Each row is a point. To make a cloud, some directions were put in groups of two or more. Within a group, all points are equally far from the middle, so they leave a hole (a ring in 2 directions, a hollow ball in 3). The other directions are filled evenly. Then the cloud was stretched, turned, moved and blurred a little. Count the holes, and give their numbers of directions, smallest first.

Cloud (15 x 2):
[[-14  51]
 [  4  44]
 [-52  10]
 [-52  12]
 [-16 -35]
 [-51   6]
 [ 25 -17]
 [ 19  27]
 [ 19 -26]
 [ -4  48]
 [ 23  20]
 [ 24 -18]
 [-52  21]
 [ 27  -2]
 [-48  36]]
Holes: 1 (2)

Cloud (20 x 3):
[[ 29  -6  16]
 [-25  39  23]
 [-23  23  43]
 [ 25  -2  -2]
 [-26  24 -30]
 [-27 -37  17]
 [ 25 -13  15]
 [ -4  26  47]
 [ 13  17  49]
 [ 14 -36  26]
 [-10  15  57]
 [ 28   3  -3]
 [-41   3  41]
 [ 35  18  10]
 [-45  -3  37]
 [-31 -10  -2]
 [ 25 -15  18]
 [ 32   9   2]
 [ 16   0  60]
 [ 13 -38  26]]
Holes: 1 (2)

Cloud (19 x 3):
[[ 26  34   5]
 [ 10 -60  22]
 [-42  15   7]
 [ 49 -37   6]
 [ 32 -11  35]
 [ -1  19   5]
 [  9  30  -3]
 [ 17 -24 -34]
 [ 47 -10 -40]
 [ -9 -49  17]
 [ 21  14  52]
 [ 17   0  15]
 [-37  -2  -1]
 [ 39 -51  26]
 [ 10  30   3]
 [ 39   3 -28]
 [ 22 -55  18]
 [ 44 -19 -38]
 [  4  18  37]]
Holes: 0

Cloud (28 x 4):
[[ -7 -24  28 -42]
 [ -8 -60   4 -15]
 [ 33  13 -39  37]
 [-27  -6 -24  40]
 [ 26  -3 -51  30]
 [ 34 -43 -33  -7]
 [ 13  16   8 -53]
 [ 57  15  -7  29]
 [  9  37 -46 -11]
 [ 26  41   8 -31]
 [-11  25  17  34]
 [ 47  11 -39 -22]
 [  7  49 -10 -26]
 [-43 -28   7 -15]
 [ 33 -23  34 -31]
 [ 38 -24 -46   6]
 [ 21  -5  42 -30]
 [ 37  -6  32 -35]
 [-29  35 -10 -21]
 [ 54   4  20 -27]
 [-22 -31 -34  27]
 [-23 -20   2  41]
 [ 24   7 -57  15]
 [ 14  22 -13 -51]
 [ 60 -26 -18  -6]
 [ 44 -23   1 -42]
 [-29 -22  -2  38]
 [ 34 -36  -6  36]]
Holes: 1 (4)

Cloud (47 x 6):
[[ 11  11   6  49  38  22]
 [ 19 -34 -15  29  -1  28]
 [-37 -17 -41  13  -2 -27]
 [ 26 -32 -10  32   0  26]
 [-40  16 -26   5  29   3]
 [  6  15  39  -2  12  10]
 [-24   6 -42   9 -26   9]
 [ 34   1  12  13  26 -43]
 [ 44  -3  -7  -7  30  -2]
 [ 10  24  17  11  20 -49]
 [-23  -8  -8   0  33  27]
 [-33  26  -1  26  26  15]
 [-15  11 -10  52  17 -43]
 [ -8  -6  31   0  -7  21]
 [-35   7 -26 -10   1 -45]
 [ -2 -20 -45  40 -13   3]
 [ 35 -27  10  20   5 -41]
 [  2 -24  -4  60  19 -25]
 [-37 -24 -31  21 -15  -4]
 [  5  32   4  18  21 -46]
 [-33 -27 -38  21 -12 -10]
 [ -3   5  26  10 -26 -44]
 [ 13 -48 -14  38  10 -13]
 [ 25  -4 -21  20  -6 -50]
 [-49  -3  -8  30  -9 -30]
 [  9  45 -15  44  10   7]
 [  7 -23 -23  10  47  17]
 [  5  17 -21  39  17 -49]
 [-10  42  -6  31  29 -25]
 [ 22  -2 -14 -20 -16  14]
 [ 45  -6   8  18  24  20]
 [  4   9 -21  45   0 -48]
 [ 46 -16  -2  10 -10  13]
 [ -4 -10  39  23 -13  11]
 [-16   0  12  -9 -37 -30]
 [-32 -23  22  36  -8 -11]
 [-13 -48 -20  18  -5   1]
 [-11  10  15 -29  19 -29]
 [-12 -10  36  -2  30 -29]
 [ 36  35  -2  23  -3   0]
 [ 28 -12   1  32  51   8]
 [-15   7  17  39  46  -6]
 [ 13  48   9  15   6  -7]
 [-11  31 -13 -24   0   2]
 [ -3  30  23 -12  19 -26]
 [-14 -19  32  -8   1 -41]
 [-34  12 -29 -11  13 -37]]
Holes: 3 (2, 2, 2)

Cloud (50 x 6):
[[ 14  -3  22  -7  33 -36]
 [-21   7  -3  24   5 -32]
 [-24  26 -20 -14  16 -35]
 [-27  -9   2 -41 -27  -6]
 [-22   0  27  32 -21 -26]
 [-32 -24 -33  -6  -6  -2]
 [-14  29   0 -26 -36   2]
 [ -7  52 -38 -18  33   2]
 [-38 -27  19  16   8 -20]
 [  0  24 -20  16  34 -59]
 [  6 -14  -7  -2  39 -39]
 [-10 -14   2 -11  45 -31]
 [-16 -48  10 -32 -33 -19]
 [-36 -12 -18 -12 -10   2]
 [-17  44 -23   6   3   1]
 [ -8  -8  31 -33  -7  16]
 [-17  11  -4  19 -15 -23]
 [ 29 -43   9 -21  12 -38]
 [-37  16  13  -1  28 -29]
 [-16  37  30   9  15 -11]
 [-31  23 -29  24  -8 -39]
 [ -3  40   8  36  23  -5]
 [-18 -17 -22 -18 -14  13]
 [-12  -8 -37  37  23  25]
 [  1 -21  16   8  -3  29]
 [ -6  26  -7 -28  40 -60]
 [ 16  12 -24  17 -34 -19]
 [-17 -24 -36  -2  -4  -4]
 [-24 -20  -8  13  17 -28]
 [ 16  24 -19  -9  -7 -34]
 [-21 -15   3  20 -16  26]
 [ -6 -21  46 -33 -13  30]
 [ 13  14 -35  23  24  17]
 [ 11   7  20  26   3 -26]
 [  5   6 -25 -31   8 -17]
 [-28  33  -2  19 -10   6]
 [  3 -15  -6 -24 -40  36]
 [ 34 -11  11  -6  14 -11]
 [-37  31  -5   5  -7   4]
 [-11 -20  -3  15  18 -32]
 [-13  28  -3 -37  44 -51]
 [ -9  12  22 -16 -35 -42]
 [-17  -1  -9 -23 -43  11]
 [-27  14  18  18  29  13]
 [  1 -30   9  32  -3 -12]
 [ -3  17   4  -6 -17 -37]
 [-39  15 -26  -7   6 -41]
 [-49   5  17  10  24  16]
 [ 21 -45  16  14  17 -37]
 [  0 -22   6 -23  10 -29]]
Holes: 0

Cloud (79 x 8):
[[-26  -2   4  29  38  -1  21  27]
 [ -7  36   3  34   2  16  27 -15]
 [-53   5   1  29  -4 -32 -14 -22]
 [ 28 -54  -6   8  25   2  40  -8]
 [-29   0  49  -2  17  -9   0  -8]
 [-38 -10 -27  48  17  20  -3  -8]
 [-26  14 -19   6 -13  20 -11 -11]
 [ -5 -46 -21  24  35   7  26 -12]
 [ 16 -23  -3  -2   4 -25  -2  30]
 [ 13 -24  22  -6 -23   7  19  13]
 [ 12   7 -29   6   7 -12  44   3]
 [-23  19  11  23  42 -27  20 -14]
 [-57  29   2  28  13   1  -3 -10]
 [ 18  -3 -20  28  20  15 -14 -28]
 [-40  -9  45  23  28 -25  -6   2]
 [ -3  40  -2  48   0   5  -2 -13]
 [ -6 -57  18  -4  24  -7  27  -1]
 [ -7  -9 -34  22 -20  -9  40  -2]
 [-41  13  22  54  37  15 -19 -15]
 [ 31 -47 -16  10  28  -8  11   7]
 [-45  20 -22  19   7  -3  -6  -7]
 [ -8  -2  -6  14  59 -14  18  -5]
 [-38  20  32  14  25 -34   9  -3]
 [ 27 -44   7  -5 -20   8  38 -13]
 [ -7 -54  14   9  -1   6  33 -21]
 [-39   1   9   5 -19 -23 -28 -16]
 [ 36   5 -25  24  17   7  25  -2]
 [-20  -7  -7  28  -2   6  55   3]
 [-23  -4 -23  13 -26  -1  34   5]
 [-10 -27  12 -15  -4 -32   1  18]
 [  7 -29  25  25   0  -6  44 -21]
 [ -4   3  -3  42  14  -3 -39 -25]
 [  3  -3  -4  29  33  10  22 -38]
 [-28 -10  -4  28 -18  28  23   5]
 [-19 -31  47  11  22 -12  12   3]
 [ 25 -11  15   4  24  34  38   5]
 [ -7   9  48  -6   8   0  -3  -7]
 [-17  11  41   9  -2  22  -1 -19]
 [  0 -35 -17 -19 -24 -15  28  -3]
 [-30  -6   4  17   1 -11  12  32]
 [ -2 -44   1   0  -9  14  -8   7]
 [-14 -33  -5  47  16 -32   9  -9]
 [ 19 -41 -15  -9  37 -11  29   5]
 [ 18 -30  17  -1   3  29  33  11]
 [  6  24  22  10  32  -2 -21  10]
 [-60  -8  18  35  10 -25 -18 -15]
 [-16 -27  43  35  22   4  -3 -18]
 [ -8 -27   4  -2  32  32  12 -15]
 [-32  22  10  48  26 -14  17 -25]
 [-14   6   4  26  38  -2  31 -31]
 [ 10  13   7   5  45  -4  -7  16]
 [-47  14   2  42   0 -28 -36 -12]
 [-23 -31  20  -5 -12 -10   3 -28]
 [ 28 -32   6  15  13  -1   0  23]
 [ -5   4  10  24   5 -50  27  -7]
 [-35 -23   2  30 -20  -8 -14 -32]
 [ 12 -15  11  -3  42  23  -5   1]
 [ 22   3 -21  30  41  -2  -2  -5]
 [-14  10  25  25   5 -45  13  16]
 [ 33 -45  20   3  -2  -2  16 -16]
 [ 14  -8   5  15  16  40  11 -33]
 [-28   5 -23  26  -4  12  40  -6]
 [ 22 -41 -29  20 -11   6  -2  -4]
 [  5 -16 -43  21 -14  -8  32  -6]
 [ 12  38   7  29  11 -21  -3  -3]
 [ 26 -52  -7  -2  22  -9  48  -7]
 [-11   0  21  30 -14 -21  41 -12]
 [-22 -21 -15  32 -20 -24  33 -13]
 [-11 -26 -13  25 -17  38   5  -4]
 [-39  11  29  11  -6 -28  21 -13]
 [-13 -11  37  40   9  18 -11 -27]
 [-42  18  35   3   9  -6  -1 -11]
 [ 17  -4  18  39 -16 -10   4   5]
 [  0 -32  15   3  34  19  14  18]
 [ -9 -23   0   9  46  19  10 -26]
 [ -3  13 -20  20  11 -14  10  30]
 [-33  38  19  47   8  17 -15  -3]
 [ 17   0 -32  22 -20  -8  19  15]
 [ -2  -9  16  -4 -38 -15  29 -10]]
Holes: 2 (2, 6)
